Every row gives one point. The last column is the point's height on a tilted bowl or saddle (a function of degree 2), plus a little noise. Along how many of its main directions does it bend up, bend down or stay straight?

Points (10 x 3):
[[ 1.1 -1.1  2.4]
 [-3.7  2.5 -3.4]
 [ 5.1 -3.2 -8.0]
 [ 5.7  5.0  0.1]
 [-3.0  1.9 -1.0]
 [-1.3 -0.2  2.9]
 [ 0.5 -4.0  1.8]
 [-3.2  1.7 -0.9]
 [ 3.0 -3.7 -2.7]
 [ 2.9  4.9  2.2]]
Directions: 0 up, 1 down, 1 straight

Points, 10 rows:
[[ 0.6  5.4  3.3]
 [-0.8  5.2  2.6]
 [ 0.8  3.6  0.3]
 [ 1.1 -1.1 -1.8]
 [ 1.2 -2.8 -0.7]
 [ 7.2  1.5  7.9]
 [ 5.6 -2.3  4.4]
 [-2.8 -0.4 -1.6]
 [ 1.4  3.0  0.0]
 [-4.2  2.2  0.6]]
Directions: 2 up, 0 down, 0 straight

Points:
[[ 7.4  7.7  7.7  9.7]
 [ 1.9 -0.1  2.5  1.7]
 [-1.7 -4.0 -1.9  1.9]
 [ 1.4  2.8  3.5  2.3]
 [-5.7  3.9 -0.5  3.1]
 [-3.9 -4.0  2.5  3.5]
 [ 0.5  4.4  0.3  2.2]
 [-1.2  5.7  2.5  3.1]
 [ 3.7 -1.5 -1.4  1.6]
 [ 4.0 -1.9  0.6  2.0]
 [-4.6  3.3  0.2  2.4]
 [ 1.0  1.0 -1.3  1.1]
 [ 2.1  0.4 -3.0  1.4]
 [ 2.6 -2.5 -0.3  1.6]
 [ 1.6 -0.4 -2.4  1.2]]
Directions: 3 up, 0 down, 0 straight

Points (26 x 5):
[[ 1.9  0.4  1.5  1.7 -2.3]
 [-0.7  3.1 -1.3 -0.8 -2.2]
 [ 6.5 -5.2 -6.2  2.1  0.5]
 [-0.5  4.0 -0.8  1.2 -0.9]
 [ 1.8  3.4  5.4  0.7 -4.9]
 [-1.1 -2.2  3.2 -0.6 -2.5]
 [ 3.8  6.4  5.3 -1.6 -4.8]
 [-1.2  1.2 -1.0  0.2 -1.9]
 [ 2.5  0.4 -4.4 -2.0 -3.0]
 [-1.1 -1.4 -2.3  0.6 -2.0]
 [-0.4  4.4  2.1  5.0  0.0]
 [-3.6 -0.2  6.6  4.3 -5.4]
 [-2.5  3.6 -0.5  1.0 -0.8]
 [-0.7  0.3 -1.1  2.2 -2.0]
 [ 1.4 -0.6  3.8 -4.2 -4.6]
 [-1.0  3.5  9.4  1.7 -9.3]
 [-0.1 -3.9 -6.7  0.1 -4.1]
 [ 3.8  1.8 -0.3  2.7 -0.8]
 [-5.6  1.5 -2.6  8.6 -2.5]
 [-1.7  0.4  0.2 -0.7 -1.8]
 [-1.5 -3.0 -0.6  1.9 -1.7]
 [-0.8  8.1 -1.8  3.6  3.5]
 [ 4.5 -2.4  2.0 -3.9 -1.5]
 [-3.0  2.1 -2.6  0.0 -2.2]
 [ 4.1 -2.9  3.4 -1.1 -2.6]
 [ 2.9  5.4 -4.1  4.8  1.1]]
Directions: 2 up, 2 down, 0 straight

Points, 26 rows:
[[ -2.9  -3.0  -3.5  -1.1   2.6]
 [ -3.6  -0.2   0.6  -5.6  -2.2]
 [ -0.1   4.2   0.8  -0.6  -2.1]
 [  2.3  -2.1   1.0   0.3  -1.0]
 [  5.8  -2.1   1.3   2.1  -0.7]
 [  0.5  -3.9   3.8   1.4  -1.0]
 [ -4.1  -0.7  -1.8  -1.9   1.0]
 [ -6.9  -0.1  -0.7  -0.3  -1.6]
 [ -0.1  -2.0   1.9  -0.2  -1.2]
 [  3.9  -4.4   1.6   1.8  -1.7]
 [  5.6   3.6   1.2   3.5  -1.3]
 [ -1.4   0.0   5.0  -3.8  -2.2]
 [  8.2   4.7   4.8  -0.8   0.8]
 [ -0.4   0.2  -4.3   1.2   2.7]
 [  0.6  -0.1   2.8   0.3   0.1]
 [  1.2   0.8   8.6  -3.5   3.2]
 [  1.8   3.0   0.6   0.8  -1.1]
 [ -0.6  -1.4   7.1  -3.3  -1.4]
 [  0.6   0.5  -4.7   2.6   2.3]
 [  3.3   4.8  -0.3  -3.3  -4.1]
 [  5.5  -6.6  -1.3  -1.8 -10.1]
 [ -1.1   0.0  -1.8   3.7   1.1]
 [ -0.4   8.3  -1.5  -0.8  -7.3]
 [  1.6   1.0  -0.7   2.9   0.1]
 [  4.3   2.8   3.1  -0.9  -0.2]
 [ -0.8  -8.0   6.6   1.4  -6.7]]
Directions: 1 up, 2 down, 1 straight

Points, 40 rows:
[[-1.8 -2.2  1.4 -1.1 -6.4  1.6 -2.7]
 [-3.5  7.9 -3.8 -4.2  3.7  0.6 -6.0]
 [-1.6 -3.3 -2.0  0.9 -0.5 -1.8  2.1]
 [ 3.7  0.0  0.3  4.2 -0.6  2.7  3.6]
 [-0.7 -1.6  0.3  2.9 -0.8 -2.7  0.8]
 [-0.2 -3.1  4.7  0.2 -0.5 -2.8  1.8]
 [-0.8  1.4 -4.4 -2.0 -2.1  0.8  0.2]
 [-2.1 -4.5  2.7 -3.3  5.0 -4.8  5.4]
 [ 0.5 -1.6  2.3 -0.2 -1.2  1.8  0.8]
 [-2.5  5.5 -0.1  2.0 -3.0  3.7 -4.4]
 [ 4.2 -2.5  1.4  3.2 -5.3 -4.8 -7.2]
 [ 0.4  0.2  2.9 -0.3  2.7  0.2  0.8]
 [-2.4 -2.9 -3.1 -3.0 -4.4 -1.8  0.5]
 [ 2.7 -2.9  1.6  1.6  4.7  1.2 -0.8]
 [ 2.4 -2.4 -5.5 -2.5  5.2 -1.5 -2.7]
 [-2.8  4.0  0.8 -1.8 -1.4  0.7 -1.6]
 [ 0.2 -3.4  2.0  1.6 -3.1  2.5  0.3]
 [-5.8  2.8  2.9  0.8 -0.3  5.8 -5.6]
 [ 0.7 -0.8  6.4  4.0  1.1 -2.8 -1.1]
 [ 1.6  1.9 -3.4 -0.9  4.5  2.9 -0.4]
 [ 3.1 -8.2 -0.9 -4.3 -5.8  0.2 -8.0]
 [ 0.9 -0.1  1.5  6.8 -5.9  4.1 -0.2]
 [-5.3 -0.6 -0.3 -0.8  2.0  0.9  1.8]
 [12.1 -1.7 -1.7  0.4 -1.6  1.8  6.4]
 [-4.0  2.7 -0.7  1.1 -2.3  3.0 -2.8]
 [ 1.7 -3.4  3.4 -0.5 -0.4  0.5  0.6]
 [ 5.3 -3.2 -5.3 -1.3  3.6  3.1  0.3]
 [-1.6 -0.7  5.0 -1.4  1.6 -1.6  3.4]
 [ 3.8  0.8 -5.9  3.6  0.7  0.7  6.0]
 [-0.5  3.8 -1.2  2.2  0.7 -2.3 -0.7]
 [-1.2 -5.9  0.5  0.9  5.1  1.7  0.1]
 [-2.7 -3.5 -5.4  2.1 -4.9  0.3  0.7]
 [ 2.5  3.1 -4.4 -1.4  4.9 -0.5  0.0]
 [ 2.6 -2.6 -8.6 -3.2  2.5  2.7 -1.0]
 [-0.4  2.2  0.4  1.1  5.5  7.1 -4.5]
 [-4.7 -1.0  1.6  1.2 -4.3  0.4  0.6]
 [ 2.4  4.9  1.7  4.2 -1.2 -5.0 -5.0]
 [-2.1 -4.1  3.5  5.5 -2.4 -1.7  1.8]
 [-0.4 -7.7  0.1  5.2 -5.1  4.7 -0.2]
 [-0.5 -8.8  1.8  2.2 -0.9  1.7  1.6]]
Directions: 1 up, 3 down, 2 straight

Points (62 x 9):
[[  2.3   2.0   1.0  -0.1  -2.2   2.1  -0.5  -0.8  -0.1]
 [ -2.5   5.7   0.2   2.1   6.1   2.0   3.5   0.9   0.6]
 [  0.6  -0.8  -7.6   1.4  -5.3   5.8   3.0  -2.4  -4.3]
 [  5.2  -2.1  -2.0  -0.7   1.6  -2.1  -2.2  -2.7   2.1]
 [  1.6  -4.7   1.8   2.1   1.5   6.5   0.0  -4.5  -2.5]
 [ -1.6   3.6   2.0  -2.2  -2.9   2.5   0.3  -2.7   0.8]
 [ -7.0   0.1  -2.0   0.3   1.9  -1.4   3.3   2.3   2.5]
 [ -0.1  -4.3   3.4  -2.5   4.4  -0.5  -4.2  -4.3   1.6]
 [  0.7   7.9   1.7  -0.6  -3.3   4.5   1.9   2.6   2.1]
 [ -1.9  -6.6  -2.5   4.6  -0.5  -4.7   4.7   1.0  -3.5]
 [ -3.0   0.2   1.4  -1.7  -4.7  -1.7  -2.1  -4.2   3.8]
 [ -0.5  -3.1   4.4   1.2   0.9  -0.3   4.0  -2.1   2.4]
 [  3.1   0.9  -0.9  -4.3  -0.6   0.7   4.8  -3.2   1.5]
 [ -2.4   1.3   0.4   1.3  -5.8   3.1   0.2   1.4   4.5]
 [  1.1  -1.9  -1.2  -5.2  -3.0  -0.9   1.8   0.1  -2.4]
 [ -0.9  -2.8  -0.7   2.2  -2.7   1.1   3.5  -1.0   0.9]
 [ -3.2  -5.1   2.3  -1.3  -2.1  -7.4   7.3  -3.1   4.5]
 [  2.6  -4.0   0.4  -4.2   3.9  -1.2  -1.5  -1.2   1.4]
 [ -9.3   6.7   4.3  -4.2   0.5  -0.3   3.1  -1.7   6.4]
 [  1.4  -5.9  -3.8   1.8  -3.7  -1.5  -2.4   1.8  -2.7]
 [ -2.5  -1.5   7.0  -2.9  -1.1   3.8  -3.7  -5.2  -2.0]
 [ -1.6   1.0   2.9   2.0   1.2   7.2   2.1  -0.4   0.7]
 [ -1.1  -2.8   0.7  -2.7  -3.9   1.1  -2.7  -5.6   1.0]
 [ -5.1   0.0  -3.0   3.9   3.0  -2.2  -2.6  -4.6   3.7]
 [ -3.3  -4.6   2.3  -1.3  -0.2  -2.0  -3.9   2.4  -0.9]
 [  8.4  -4.4  -2.2   4.0  -1.4  -0.3  -2.5  -1.9   1.9]
 [ -0.8  -1.1  -1.6  -3.0   1.5   0.0  -2.6  -2.7   0.9]
 [  2.4  -1.9   1.3   1.7  -4.5   2.5 -11.8   3.7   9.6]
 [ -1.8  -1.5   6.5   0.8   2.7  -5.0   1.5   0.9  -1.6]
 [ -4.3  -5.6   6.2   1.3   0.8   3.9   8.3   2.1  10.5]
 [  0.7  -0.4   0.9  -6.3   3.1  -0.5   1.7   2.9   1.7]
 [  2.4  -2.4   3.6  -0.3   0.3  -1.0  -0.9  -3.0  -0.4]
 [ -0.5  -2.7  -3.0  -2.0   3.0   1.4   3.8   0.8   0.4]
 [ -1.4  -1.0  -2.0  -3.4  -0.4   1.8  -4.4   2.7   0.8]
 [  1.0   0.8  -3.0  -5.5   1.5  -0.6   4.2  -6.3   2.8]
 [ -2.3   0.4   3.7  -0.7  -0.6  -0.5   0.2  -2.8   1.3]
 [ -5.5   2.2  -0.9   0.9  -4.1  -4.1  -5.6  -4.7   9.1]
 [ -0.5   2.8  -1.5  -1.1   4.2  -5.5  -6.4   2.1   7.1]
 [ -2.3   5.4   1.8   5.5   0.3   1.0   4.5   1.0  -0.2]
 [ -1.1  -2.6  -3.5  -4.5  -1.1   3.3  -1.0  -0.2  -3.4]
 [  0.8   3.4   1.8  -1.3  -0.3  -0.7  -1.5  -3.7   0.0]
 [  0.3   2.1  -0.7  -6.7   2.5   8.2   4.2   0.8   1.7]
 [  1.0  -5.1  -5.5  -2.9  -0.2   7.0   4.7   9.8  -2.3]
 [ -4.3  -0.5  -0.2   1.5  -0.9   2.9   3.3   4.3   3.3]
 [ -5.4  -0.1   0.4  -1.9  -1.3   3.0  -1.6   2.1   2.6]
 [ -1.0   1.3  -3.3   4.1   3.0  -7.2  -4.0  -2.3   3.4]
 [  0.1  -2.3  -4.8   3.3  -1.1   3.6  -3.8  -1.8   0.1]
 [ -2.6   0.2  -1.7   0.7   1.0  -0.1  -0.7   5.4   1.6]
 [  1.2   3.9  -6.4  -0.6   1.0  -1.5   3.8   6.2  -2.1]
 [  2.4   1.2   2.5  -1.9   3.3   1.1  -1.4  -2.0   0.3]
 [  1.2  -1.6  -3.4   5.1   0.0   0.2  -3.0   4.1   2.0]
 [ -0.1  -0.8   4.9  -2.2   1.7   0.5  -6.5  -0.4  -0.5]
 [  0.4   1.9   1.6   2.4  -1.8  -0.4  -3.4   2.4   1.9]
 [ -1.8   0.6  -1.8   0.0  -0.6   0.2   0.2  -0.2   0.0]
 [  2.3  -0.7   1.2  -6.3   0.5   3.3  -2.9  -4.3  -2.0]
 [  4.5   0.8  -5.7   4.9   9.5   0.3  -0.1   1.5   5.6]
 [  5.6   3.1   6.0  -6.6  -1.7   1.6  -2.1   3.0  -1.6]
 [ -0.2  -4.1  -0.4  -5.2   2.9  -2.8  -3.2  -1.7   1.6]
 [ -2.4  -1.0   3.0   3.0  -1.2   7.1  -1.6  -5.2  -0.7]
 [  2.3  -4.1   1.9  -5.5  -4.0   0.1   4.7  -4.1   2.0]
 [ -1.6  -5.4  -2.0   0.2  -1.9  -2.9   1.2  -1.2  -1.7]
 [  6.7   1.6   0.4  -6.8  -3.7  -0.4  -2.1  -2.7   0.5]]
Directions: 4 up, 3 down, 1 straight

Points, 61 rows:
[[  2.9   0.3   0.3   1.8  -2.3   2.0  -2.1   3.3   0.1]
 [ -1.2   2.3  -2.9   0.4  -2.5   5.9  -6.0  -0.4   0.3]
 [ -3.5   1.0   4.6   2.1   1.7  -2.6   0.7   3.5  -0.6]
 [  6.0   4.7   0.4  -5.2  -0.5  -2.7   5.0  -2.4   4.1]
 [ -1.9  -6.7   2.6  -3.6 -10.4   4.5   0.6   0.8 -12.9]
 [ -5.2   2.3   6.3   0.7   1.5   4.0   1.1   0.3  -4.7]
 [  0.0   7.5  -2.6  -4.5   2.3  -3.7   0.9   0.2   3.2]
 [  1.5   6.0  -3.8  -4.4  -8.3   1.5   1.0  -0.6   0.4]
 [ -0.3  -0.8  -3.8  -4.2  -0.5  -5.9  -0.4  -1.0  -0.9]
 [  3.1  -5.0  -4.4  -1.7  -3.4   2.2  -3.4   0.8  -3.4]
 [ -7.1  -0.5  -0.8  -0.6  -4.3   3.3  -3.7   2.5  -1.4]
 [  0.9   0.2  -0.8  -0.1   0.6  -0.6   3.4  -1.3  -1.5]
 [  2.3   0.6   0.2   2.9   0.3   1.2  -0.6  -3.1  -0.6]
 [  0.9  -1.0  -2.8  -2.3  -0.9  -2.0  -3.0   6.1   0.6]
 [  2.0  -1.8  -4.6  -0.4  -2.6   1.6  -1.5   1.8  -2.5]
 [ -1.9   7.2  -1.6  -1.8  -2.5   6.9   0.6   1.5   4.2]
 [ -0.6  -2.8  -1.6   1.0   3.8  -4.1   6.5  -0.1  -0.1]
 [ -0.3   2.1   4.9  -6.2   1.0  -4.1   5.6   2.3  -2.4]
 [  5.9   1.6  -1.1   2.7   3.6   2.3   1.8  -7.2  -0.2]
 [ -0.5   3.7  -1.8   5.9   4.4  -1.6  -0.9   5.0   2.5]
 [ -1.2  -1.3   1.4  -2.9   1.5   2.5  -4.5  -1.3   1.2]
 [  3.5  -4.0  -2.1  -2.8   3.6  -6.0  -2.5  -5.1  -1.3]
 [  6.0   0.4   0.6  -5.2  -3.1  -2.3   3.6  -6.2   5.0]
 [  4.2   2.3  -0.6   0.4  -1.4   2.0   1.1  -2.3   0.3]
 [ -0.6   2.6  -1.0  -0.3  -3.5  -3.8  -0.6  -1.2  -1.3]
 [  0.5  -4.3   0.1   6.5  -2.7   0.0  -3.0  -3.7   2.5]
 [  0.1  -0.9  -1.3   5.3  -0.3  -3.6   0.7   2.6   1.3]
 [  1.4   2.8   1.0   1.1   1.5   0.2  -2.3   4.3   1.4]
 [  3.1   6.2  -2.8  -5.6  -3.4   6.3  -2.9   2.2   5.9]
 [ -4.0  -2.0  -4.3   0.7   5.2  -2.0  -1.0  -0.1  -1.0]
 [ -3.5   0.6   5.5   1.2  -4.4  -1.1   2.8  -1.0  -5.9]
 [ -2.6   0.2  -0.9  -2.3   1.1   0.6   4.0  -4.2   0.3]
 [ -2.9   0.8   0.2   4.0   3.2   3.1  -0.1   2.4   0.5]
 [  2.8  -0.5   4.8  -3.1  -0.1  -6.8  -6.1  -0.9   5.5]
 [  6.5  -2.7  -2.4   7.0  -4.2  -0.5  -5.7   1.7  -0.1]
 [  9.8   1.9   0.8  -4.5  -0.5  -5.0   7.4   3.5   7.7]
 [  0.4   4.9  -2.0  -4.7   3.5  -4.0   0.7   3.0   1.8]
 [ -4.2  -1.1   4.9  -0.9  -3.3  -2.3   3.2   1.6  -5.7]
 [ -3.0   2.2  -0.8   5.8   4.1   3.5  -5.9  -1.6   2.3]
 [  3.3  -3.6  -0.8   2.0  -0.4  -0.9  -0.9  -3.3  -0.5]
 [ -3.4   0.0  -1.3   1.5  -0.5  -2.5   2.3   0.7  -0.5]
 [  4.0   4.1   2.4  -3.9   0.4  -5.3  -0.5   6.0   5.7]
 [  3.3   0.7   2.7   3.1  -1.4  -2.4  -3.5   3.5   2.2]
 [  0.3   2.8   1.3   9.8   2.4   0.2  -4.3   0.8   5.1]
 [ -0.8  -3.8   0.0   3.2  -0.6   0.9  -0.8  -2.5   0.3]
 [ -3.0  -0.3  -0.9  -1.2  -6.0   0.0  -0.9  -0.9  -4.4]
 [ -2.0   3.1  -0.1   0.8   3.1  -1.7  -9.4   2.0   3.1]
 [  3.2   2.5   2.4   1.8   1.8  -0.3  -0.5  -1.0  -1.4]
 [ -0.2  -4.1   0.0  -0.4  -3.9  -2.5  -3.3   0.8  -2.6]
 [  1.4   2.9  -1.2  -1.4  -3.0   2.1   1.9  -7.2   4.1]
 [ -0.6  -4.5   4.0  -3.2  -1.9   0.0  -0.4  -1.0  -1.1]
 [  0.5  -1.7   0.3  -3.8  -0.7  -4.6  -6.2   2.0   0.9]
 [  3.3   2.1  -0.2   0.6  -0.8  -3.8  -2.8  -0.9  -0.9]
 [ -0.8  -1.8   0.6  -1.5   4.1   1.0  -5.5  -3.3   0.6]
 [  0.8  -0.6  -8.1   3.2   4.7   0.8   5.8  -4.1   1.8]
 [ -1.6  -7.6   0.5  -7.3  -2.5  -0.4   6.1   0.8   1.9]
 [  2.0   4.6   2.5   0.4   4.5   6.1  -3.1  -0.2   0.4]
 [  4.4  -0.7  -1.5  -3.7   2.4   1.0  -1.8   3.4   0.9]
 [ -2.4  -1.6  -3.0   1.0  -2.8  -2.4   0.7   4.7  -0.3]
 [  1.1  -4.5   3.0   5.0   5.8   0.6   4.9  -2.4  -3.2]
 [  4.4  -1.1   2.1   7.0   1.6   1.4   0.3  -0.6   1.4]]
Directions: 6 up, 2 down, 0 straight
